Each row is a point. Each copy is the shape, with its points in the same order, stretched, turned, moved and blurred by noise. Is it also mirrored, or only turned?

Shape, 7 rows:
[[-32  13 -42]
 [ 27  54   1]
 [ 19 -24  39]
 [-37 -53  43]
 [-56  53 -10]
 [ 23 -35 -54]
 [ 19 -17 -46]]
Copy 1:
[[-31  50   7]
 [ 58  26  60]
 [ 29 -48   1]
 [-49 -59 -17]
 [-29  41  56]
 [ 32  28 -64]
 [ 39  30 -27]]
Copy 1 is: only turned
Copy 2, 7 rows:
[[ 37  75 -18]
 [ 69  11  54]
 [-18 -45  31]
 [-73   4  21]
 [ 21 104  45]
 [ 44 -11 -63]
 [ 47   1 -42]]
Copy 2 is: only turned

Shape (12 x 6):
[[-49  -8  61  20  -8  17]
 [-11  32  20 -22 -24  21]
 [ -1 -29  60 -28  -9  47]
 [-27  41 -47 -39 -19 -11]
 [-52  -8  46  -9   3  62]
 [-42 -30  48 -41 -19 -13]
 [ -7  -4  69  35  88   0]
 [-25 -56 -10  87  94  35]
 [ 37 -22  64  73  29 -41]
 [-13  43 -16 -11 -54  22]
 [-69  40   4 -26 -36   8]
 [-80  21 -37 -51 -68  68]]
Copy 1 (12 x 6):
[[ -41    2  -20   34   18  -59]
 [  -3  -18   -2   16  -33  -38]
 [  27  -34  -14   64   16  -46]
 [  -2   -7   15  -50  -46  -21]
 [   3  -24  -40   30   20  -71]
 [ -26  -15   33   26   20  -65]
 [  22   71  -38   52   13  -12]
 [  19   57 -105   -7   62   15]
 [ -37   50  -19   73   19   27]
 [ -16  -34    0  -15  -43  -34]
 [ -31  -14   10  -28  -27  -70]
 [ -16  -69  -19  -59   -6  -74]]
Copy 1 is: mirrored
Copy 2 (12 x 6):
[[  1 -10  45 -50  51   8]
 [ 21  -4  53  10   2   9]
 [ 53 -27  49 -41   4  18]
 [-24  -1  21  47 -28  33]
 [ 16   7  72 -58   8  38]
 [  1 -60  21 -23  22  29]
 [ 50  18   9 -39  88  71]
 [ 22  70 -31 -85  42  78]
 [ 54   3 -41 -19  90   8]
 [ -4  12  49  23 -19 -25]
 [-38 -14  64   3  -6  20]
 [-46   1  77 -27 -68   6]]
Copy 2 is: mirrored
Copy 3, 12 rows:
[[-72  54  10  48   8  -8]
 [-27  41 -26  -9   2 -14]
 [-89  18 -31   9  41   9]
 [ 31  54  11 -54 -29   6]
 [-72  71  11  21  51   8]
 [-75  39  12  -9 -19  20]
 [-51  -7  54  25  10 -75]
 [-22 -16 107  72  62 -20]
 [-52 -65   5  73 -31 -66]
 [  3  48 -39  -6  -5  10]
 [-19  98   7 -18 -11  10]
 [-19 121 -10 -23  41  67]]
Copy 3 is: mirrored

Shape, 14 rows:
[[ 19  65  36 -63  -1  -1  -7 -11  46]
 [ -5   0  61  42  39   2 -42  40 -58]
 [  8  -6 -15 -49  64  -5 -65  36 -46]
 [-27  16  21  16  43   0 -69  -9 -34]
 [-25  30  -8  56  20 -28   8  49 -66]
 [ 59  49   4 -11  23  -1 -46 -35 -10]
 [ 63  48 -12 -63 -14 -52  52  65  14]
 [-53 -33 -45 -30 -17 -23  54 -34  -5]
 [ 28 -30  34  39  23 -20  16  -7  23]
 [ -4 -15  34 -58  23 -52  -9   5 -62]
 [ 32  70  -4   7  69  58  54 -39 -15]
 [-54   4 -55 -70 -37 -19  37  44 -74]
 [ -2 -45  70 -10 -36  -1 -59  12 -12]
 [-16 -25 -56 -61  11  60 -32   5 -17]]
Copy 1, 14 rows:
[[  52  -22  -37  -87   28   -9   26  -16   87]
 [  19   63   55   13   46  -33  -22  -29    2]
 [  72   20   18    9  112  -18   25  -36  -29]
 [  29   36    9   37   55   -4   21  -51   27]
 [  20   20   27   23   19  -16  -80  -38   -9]
 [  64   15  -29   -6   10  -28   38  -32   21]
 [  57  -47  -29 -108   35  -52  -52    1   12]
 [ -44  -77  -10   15   -7   45  -13  -26   -6]
 [ -26   12    0   12   -7  -42  -21   28   25]
 [  13  -26   47  -12   60  -43   26  -66   -7]
 [  72  -10   36   30  -37   30  -17   58   17]
 [  16  -67   18  -46   40   48  -41  -75  -52]
 [ -26   34    6  -55   39  -20   28  -61   13]
 [  39  -10  -11  -13   62   71   27  -11  -51]]
Copy 1 is: mirrored
Copy 2 (14 x 9):
[[   5   67   20   33  -18  -43   67   -4   62]
 [  -7  -51    6   37    4   24  -70  -63   52]
 [  13    6   24   -5   76  -47  -24   -7   80]
 [  -6   10  -15  -29   15   13  -45  -57   78]
 [  17  -14   48  -24   -4    9  -45  -99  -12]
 [  46   63   -9   30   22   22   18    8   74]
 [  52   35   94   49   -2  -81   64   19  -11]
 [  23   10    7 -100  -15  -40   85  -53  -38]
 [  33  -46   29  -16  -25   48   45  -27   14]
 [  45  -25    4    2   14  -89    2  -31   56]
 [  53   63   20   25   31   63  110  -78   12]
 [  -8   22   22  -36   22 -121    7  -49  -48]
 [ -35  -56  -46   34  -32  -14  -52    5   44]
 [ -37   37  -22  -27   72  -27   29    7   11]]
Copy 2 is: mirrored
Copy 3, 14 rows:
[[ 25  33  85 -14   1  54 -28 -22   7]
 [ 21  45  14  68  48 -39 -23  28 -82]
 [-42   1 -16   9  12  -3 -97  13 -26]
 [ 30  47 -12  56  -5 -26 -47   0 -44]
 [ 22  61 -44   6   9 -26  -6  47 -95]
 [ 39  52  46  -8  19 -15 -57 -15  17]
 [-27   8  72 -92  42  54 -35  13 -25]
 [ -1 -42 -55 -28  -9  19  20 -57 -30]
 [ 35 -12  55   0  14 -46  24 -28 -33]
 [  5 -24   5   8  49  25 -68 -40 -86]
 [ 91 -10  18 -21   9   2  -3  55  25]
 [-50 -16 -87 -36  30  67 -30   0 -68]
 [-16  20  34  74  52  -7  -7 -52 -42]
 [-61 -28 -58  -2  15  25 -43 -10  42]]
Copy 3 is: mirrored

Shape:
[[ -23   33   27   37    0   19   17   14  -28  -27   37  -19]
 [ -34  -16   27   28   39   15    2   35   20  -70  -18  -15]
 [   3  -22    9    3  -46   -5  -14  -10  -15   -3  -28   52]
 [ -24   -3  -28   64   43   37   12  -14   27  -26   16   46]
 [ -41   71    9  -58  -73  -69   38  -34   27   66   43   49]
 [  32  -20  -23  -13   75   20  -15    2  -26  -29   -1   16]
 [ -37  -33   20   34   28   44  -13   21  -46   -6    2    7]
 [ -25   12   16  -27  -24  -86   21   -1   28   89   13   36]
 [   6    1  -39    2  -27    8   52   -7  -20   22  -67  -43]
 [  59  -14    6   18   13    3   -2   12   11    1    3  -29]
 [ -40   38   27  -38  -15 -101   10    0   -9   16    0   82]
 [  12  -12  -16  -42   20   63  -44  -23   38    6   31   28]
 [   1  -15   22  -47   42  -49    0   20   -4   30  -68  -21]
 [   2  -50   -4  -36  -37  -57   81  -38  -12   27  -17  -63]
 [  -4  -35  -28   -8   11   40   -8   79  -13  -28    5   65]
 [ -11  -18  -46    0  -21  -46   -7  -12  -11   10  -12  -77]]
Copy 1:
[[ -40   13  -58  -19   17   -4   28  -31    2  -51  -51  -24]
 [  -4  -32  -16   53    5   10   19   45  -10  -58  -91  -12]
 [  41  -34    2    5   18   48   44  -35   40    8    0   16]
 [  13  -23  -94   17   29   30   50   34  -16  -29  -14  -30]
 [ -29   61   -9  -92  118   -5   10  -15   47   54   41   -1]
 [   1  -40    1   17    8   44   24  -15  -67  -32  -25  -63]
 [ -34  -42  -24   -8  -30   51   68  -10   15  -48  -39  -39]
 [  -9   19   43  -65   88  -14   26   21   67   12   47  -43]
 [  62   40    3  -26  -51   -4   18   10   22   44  -53  -28]
 [  37   -8   12   -1    2    2  -27   -7    1  -46  -12  -41]
 [ -24   -3   29  -16  121   -5   71  -22   25   13    3  -23]
 [  -8  -32  -29  -13   22   98  -39    7  -30   -3   25  -24]
 [  16  -26   88   -2    6    7    4   27   16   -1  -50  -74]
 [  24   18   65 -100  -12  -60   22   14   29   17  -35   33]
 [   3    8   15   52   11   97   70    6  -39  -30    7  -14]
 [  -4   -5    8  -14  -48  -62   -9   29   24   33   -8  -13]]
Copy 1 is: only turned
Copy 2 (16 x 12):
[[  19   16    5   16   52   21   11   -8  -54  -23   38  -42]
 [  14  -20   14   -9    7   19  -46   35  -46  -56   24  -35]
 [  21   18   34   23  -29  -35  -26  -10  -52   41  -19   -4]
 [  92  -12   -2   49  -12    5  -62  -40  -23  -42   43  -66]
 [  58   37  -32  -21   38 -105   77  -47   15   42  -18   69]
 [  24   -3  -48  -21  -43   40  -66   -3  -34   19    8  -42]
 [  35    8   36   12   13   24  -42   12  -37   31   46  -38]
 [  89   15  -10  -46  -12  -58   62  -16   15   42  -26   63]
 [  -7  -59  -26   41   39   48    8   27   10   -2  -64  -27]
 [  23    9   -1    0  -47   54    1    3  -20  -27  -18  -33]
 [  87   23  -38  -58   -4  -93   28  -24  -47   56  -25   63]
 [  12   47    5   -1  -38   -4  -66  -41   32   20   28  -12]
 [  23  -39  -27  -88  -11   28    0   42    4   38  -63   51]
 [ -20  -64  -34  -16   -4  -25   78   44    3   12  -49  -31]
 [  61   66    7   20  -20    3  -80   27  -31   28    0  -54]
 [ -21  -60  -33   29   -3   24   41   50  -14   -6   12   19]]
Copy 2 is: mirrored
Copy 3 (16 x 12):
[[-21  16  40  50 -46  -1   5 -61   1  25 -28  26]
 [-55 -17  36  46   3  19 -23  -1 -20  64 -27  49]
 [ 63 -17  15 -24  10  14  39  23  39   2  -2  32]
 [-45  -8   5  39  25  52  45 -58  -5  52  20  27]
 [ 33  80 -15 -86 -59 -50  30  -8 106 -64  18  23]
 [ -9 -32 -11  13  16  52 -30 -56 -14   3  -4  -5]
 [ 13 -24  -9  56 -33  35 -14 -20 -10  43   9  34]
 [ 56  94 -40 -62 -21 -38  -4  31  66 -54  40  41]
 [-26  -5 -22  20 -19   0  61  39   0 -52 -16   5]
 [  5  33  27  11  -2  28  -2 -12 -21   3 -16  -7]
 [ 52  34 -20 -61  -4 -56  -7 -12  88 -48   8  78]
 [  9  -1  -4 -40 -29  90 -14 -22  21  27  10 -26]
 [ 16  21 -47 -32 -12 -11 -41  44 -13 -44  -2  46]
 [  5  18  -7 -10 -17 -81   9  56   6 -24  -5 -23]
 [  2 -42  22  44  19  66 -16  -9  52  -1  25   5]
 [ -7  40 -33  29  -8 -19   3  34   9  -3 -82 -14]]
Copy 3 is: only turned

Shape, 18 rows:
[[-11 -10   4 -52 -41  28 -12 -25  28 -19  -6  -6]
 [-11 -23 -15  17   9 -26  19  30 -31  47   5  14]
 [-23  -5  28 -10 -18  31 -21  26  -9  41  -5  25]
 [-22 -16  -4  -4 -39  -1 -11 -35 -13  50   4 -24]
 [ 31  -6   4   2   8   1 -28  38  11  15  31  10]
 [-37  37 -29 -41  -7 -30   5  45  37  52  34 -34]
 [ -6 -15  44 -50  31 -19  20  13   4  15  33  19]
 [-14  45  19 -29  30  16 -41  10 -44 -24  22 -49]
 [ 42  -8  -8  23 -26 -16   7  12 -46   7  50  -9]
 [ 24 -17 -27 -23  34  40  35 -27 -30  -2  50  -9]
 [ 26  35  11  27  20 -29   1  -6   1  35   3 -13]
 [-37  18  40   5  -1  32  23  28 -18 -14  -2 -27]
 [ 39  58  28 -24 -23  13 -40  25  29   1  19   4]
 [ 46  45 -29 -40  25  -4  36  49 -22  34  70  26]
 [ 20 -10  43  -9 -14  33 -32   2  24  -9  43  24]
 [  4 -14  15  -3  14  21 -27 -34  -4  16  13  16]
 [ 36 -22  51   4  31 -11  -3  -3 -11  60  -8   0]
 [-27   6 -27 -32  35  -4 -17 -36  -1  25  37  -6]]
Copy 1:
[[-30   7  13  -5  -9 -22 -10 -48 -36  -7 -18 -31]
 [ 22 -15   2  43 -35  47 -27  80  22  -7   3  30]
 [  3   6   7  35 -30  -5 -38  45 -13 -46  12  40]
 [-54  16  42  18 -60  12 -20  39 -32 -12  18   0]
 [  6  11 -13  27  23 -14  11  44  24 -38 -24  20]
 [-51 -11   5 121 -39  -8  16  22  63  28 -16  11]
 [ 24 -37  28  26  12   7 -31  13  30 -17 -36  47]
 [-62 -33 -55  15  23  -6 -31  21  39   5 -21  42]
 [-14  -5   0  -8  20  10  36  80 -28  -4 -22  20]
 [-16 -29 -15   5  55  57 -23  26 -24  13  11  -3]
 [  2  13  14  -7 -25   8  33  27  40   4  33  51]
 [ -6   3 -40  22 -10  18  -9   1  -9  16 -15  66]
 [-22   7  -7   8  10 -75  46  -1   8 -32  -5  32]
 [ -6 -72 -25  68  61   5  38  73  16   8  10  36]
 [  3  29  14  -9  32 -43   2  10 -27 -48 -39  21]
 [ -2  17  17 -20   3  -7 -43  17 -12 -27  15  22]
 [ 23  13  48 -10 -25  31 -29  39  14 -53  23  55]
 [-38 -21  12  39   7   1 -57  22  40  18   0  -5]]
Copy 1 is: only turned
Copy 2:
[[ 12 -29  -7 -34  23  39   8 -22  73  29 -21 -44]
 [-11  10 -16  19 -26 -19  41  29 -23 -26   1  31]
 [ 25 -21  41 -14  15  33  47  36  12  15  -4   3]
 [-16 -25  18   6 -47 -17   9 -16  42 -13  -3  24]
 [ -5  51  16  27  31  23   1  47 -13 -10   7 -25]
 [ 44 -23  21  70  35 -62   8  17  53 -74  -4 -17]
 [  5   5 -28  37  39  47  43 -29 -14 -25  49 -13]
 [ -5 -33  49  35  25  15  -5  -2 -36 -15 -34 -39]
 [ -8  31 -20  55 -58 -23 -18  30 -16 -14   1 -37]
 [-11  15 -52  41 -14 -12  13 -48 -48  38  11  -9]
 [-29   5  32   8 -13 -31 -36  25 -24 -49  28   6]
 [ 36 -87   6  18  22  12  11  21   2   9 -13 -13]
 [ 28   7  64   5  43  25 -41  47  30 -12  16 -91]
 [ 27  34  -6  77  28 -45  14  16 -46 -21  50 -65]
 [ 19  33   1   8  20  67 -19  19  20  15  17 -41]
 [-22  26  10 -25 -10  35   3 -17 -20  11   5  17]
 [-53   4  16   4  10  47  22  -3 -35  -7  50  44]
 [ -9  33  -2  21  -3 -20   9 -49 -16 -33  -8  16]]
Copy 2 is: only turned

Shape (15 x 12):
[[ 11   7  -9 -24 -13 -37 -24  -2 -37 -36  32 -58]
 [ -4  52 -30  23  18 -42  15  26  30 -28 -18   5]
 [  1 -37 -54  15 -47   8  -7   0 -18  -1 -16  -5]
 [-14  37 -12  -7  31 -47 -18   8  11  -6  18 -20]
 [ -2 -44 -33  19 -28   8   1  42   1  30 -10  -8]
 [  0 -28 -10  -8 -61 -20 -55  22 -49  -1 -33 -65]
 [-15 -30  -6  27 -29   7 -48  -2 -11  -5  -2   3]
 [  4 -36 -23  -3 -35  18 -25 -11 -15  40 -27  -6]
 [ 17  56  18 -11 -28 -42  -7   8  16 -18  46   1]
 [ 41 -15  10 -41   1 -38 -45  22 -39 -46  -9 -40]
 [-14  23 -22  17  -7  18  24   9  -4  11 -25  18]
 [-18 -34   6  10 -18   2 -34  27 -65  -1  -2 -30]
 [  8 -23  -3 -38 -41 -74 -23   1 -46 -18  -2 -15]
 [  3   2  43 -23 -25 -51   4 -22  11 -36  23 -36]
 [ 27 -40 -19  43 -19  -7 -22   3 -47  26 -27 -22]]
Copy 1 (15 x 12):
[[  5  -9 -31  27   6  15 -33 -30   3 -61   1   0]
 [ -6 -39  13  71 -16 -18  19  14 -21  -5 -54   6]
 [ 54 -17 -59 -26 -14 -17 -35   1  58 -45 -33  -7]
 [  0 -29   3  73  -5 -17   4   3 -12 -11   4   0]
 [ 80 -20 -11  -6   6 -12 -36  38  64 -37 -13  -7]
 [ 94  -4  -1  -8  25 -17 -29 -26  31 -92 -13  -9]
 [ 73 -13 -19  -8 -17   9   8 -11  33 -12   4 -16]
 [ 72  -1 -29 -47 -19 -32 -19  -9  48 -28  -2   6]
 [-19 -33  -2  36  24  32 -32  -8 -34  -3  -7  21]
 [ 61  48   9  34   8  21 -12 -38 -19 -63 -16  33]
 [  5  -5   5 -14 -19 -13  -1   4  32   3 -34  -7]
 [ 75  18  15  -5  -6   8 -23 -29  56 -61   9 -27]
 [ 57   1 -27  12   4 -27 -82 -52 -14 -60 -18  11]
 [ 11  -4 -23  16   6  23 -22  16 -71  -4  17  -6]
 [ 67 -15   3 -18 -49 -28 -22  -3  52 -75   2  -2]]
Copy 1 is: only turned
Copy 2:
[[-22 -39  18  51 -49  38 -26  44 -32  13  16  40]
 [  4 -26  15  28  -4 -43   3 -65  26  35   3   4]
 [  8  16  -4 -76  13  19  -5  30   8  34  22 -24]
 [-28 -27  12  53 -20  -6   8 -24  13  22 -17  35]
 [ 33  43 -34 -83   6  -3  15   6  -1  36   8 -28]
 [ 11 -20 -41 -17   1  49   2  41 -41  46  45  40]
 [ 23 -10 -25 -44  23  12  -1  41  -1  42  -9  37]
 [  1  13 -14 -68  26  25  22  19   2   7  -5 -20]
 [ -3 -69  26  47 -59 -36   7 -10 -26 -33   1  50]
 [ -9 -24  20  42 -23  51 -45  41 -85  28  15  49]
 [ 17 -11   1 -37   3 -14   7 -48  43   3  -7 -15]
 [ 10  -2 -43 -30 -10  57 -31  42 -21  49  -4  54]
 [-48   3  -1  18 -11  33 -48  50 -57  15  30  53]
 [  6 -28 -13  83 -17  -3 -25  31 -20 -31  32  55]
 [-11 -12 -31 -56  14  31 -12  31  -8  56 -19 -31]]
Copy 2 is: mirrored
Copy 3 (15 x 12):
[[  49    6    9   61    3  -11   28  -68  -16  -13    3  -38]
 [  38    3  -70  -12    3    6   10  -16  -16  -52   26   20]
 [  11   57    2   26  -45   38   22   43  -34  -10   10  -33]
 [  27   -5  -24   16   17  -22   28  -42   -6  -61    4   -4]
 [  10   58   34    3  -12   29   16   50  -35  -21   11    4]
 [   5   38   60   63  -27   -9   24  -47  -83  -14   40  -40]
 [ -14   40   28   -9  -51   -2   31   -3  -50  -15   -3  -20]
 [ -27   31   26   19  -17   22    9   25  -48  -14   11  -43]
 [  71    1  -10   -6    8  -34  -13  -24   -6  -31   13  -35]
 [  -4   23   21   62  -19  -24  -13 -121  -35   -9   -6   -9]
 [   5  -10  -28    0  -13   17    6   49  -14   -8   29    0]
 [  -8   22   70   31  -38  -10   35  -29  -27   -3   21    4]
 [  28   32   39   54  -54    6   -2  -70  -11  -56    8  -58]
 [  76  -44   24   19   -1   18   19  -57  -29  -29  -27  -61]
 [ -35   43   34   -4   -4   42   31  -21  -26    0   29  -18]]
Copy 3 is: mirrored
